Each wall is flat, endless, passes through zero and stands at right angles to its row. A trip goes straight from one point to another. List the walls that it crosses, first one first.

Walls:
(1): [0.46 1.39]
(2): [ 2.25 -1.73]
(3): [-0.95 -2.89]
(4): [ 0.47 -4.04]
(5): [-0.57  1.45]
(6): [-2.02  2.05]
(7): [0.19 0.68]
(8): [0.21 2.13]
Trips:
[-2.46 -0.83] to [ 0.82 -1.27] => 5, 6, 2
[0.01 3.00] to [3.84 3.93] => 2
[-3.17 -2.13] to [-2.81  0.00] => 5, 4
[ 1.63 -2.24] to [ 0.92 -3.36] => none
[4.33 0.00] to [-3.83  3.25] => 4, 5, 6, 2
[-0.34  0.87] to [3.56 0.19] => 2, 6, 5, 4

Walls:
(1): [-0.51 -1.90  0.22  1.95 -2.44  3.08  0.16  3.70  2.38]
(2): [-1.28 -0.42  0.07  0.64  0.02 -1.07  0.57 -0.13  1.26]
(3): [-2.29 -0.76  0.07  0.56 -2.09  1.07 -2.83  0.63  1.97]
(4): [ 1.36 -1.40  1.49  0.07 -3.40 -2.10 -0.32 -0.08  0.44]
(5): [-0.06 -1.82  1.62  7.42  1.82  0.39 -1.80 -0.91 -0.61]
(6): [ 0.40  3.44 -0.99 -0.59 -2.00 -1.11 -0.09 -0.98 -0.39]
(7): [ 0.86 -1.25  2.76  2.19  0.27 -1.90 -1.69  2.40 -0.56]
Trips:
[ 2.39 -1.48  0.59  2.05  1.64  1.54 -2.23  0.49 -3.04] to [ 0.38 -0.42  2.09 -1.61 -2.25  1.37 -0.42  3.51 -1.28] => 4, 3, 5
[ 2.50  0.29 -3.40  0.03  1.63  0.44 -0.41  4.54  0.82] to [-0.13  1.61 -3.83  1.09  3.22 -1.19  3.04  1.61  0.39] => 7, 2, 6, 1
[-2.20 -1.77  3.48 -2.89 -3.70 -3.05  2.02 -0.76  1.72] to [-0.25 -1.95  0.62 -0.85 -0.83 -0.38 -2.15 -6.38  0.97] => 1, 7, 5
[-1.37  1.72  1.79 -0.21  3.73 -0.43  0.09  1.86 -1.31] to [ 2.83  1.30 -0.96  3.23 -0.21  0.35 -1.43 -4.05 -2.39] => 6, 7, 4
[-0.76  1.58 -1.45 -0.04  0.38  2.24 -2.05 -5.59 -0.51] to [ 0.95 -2.07  1.15  2.09  1.95 -1.00  0.81  1.83 -4.81] => 3, 6, 7
[-3.27 -1.41 -1.18 -2.55  2.14 -0.85 -1.03 -1.18 -3.94] to [ 0.08  0.45 -2.05 -2.81 -0.96  3.31 -0.37  0.80  2.46] => 3, 1, 6
[ 0.32 -1.48  2.78 -1.61 -0.35  0.33  0.83  1.93  0.79] to [-0.71  1.00 -2.37  0.69  4.41  0.11  0.75 -1.69  1.70] => 3, 4, 7, 1, 5
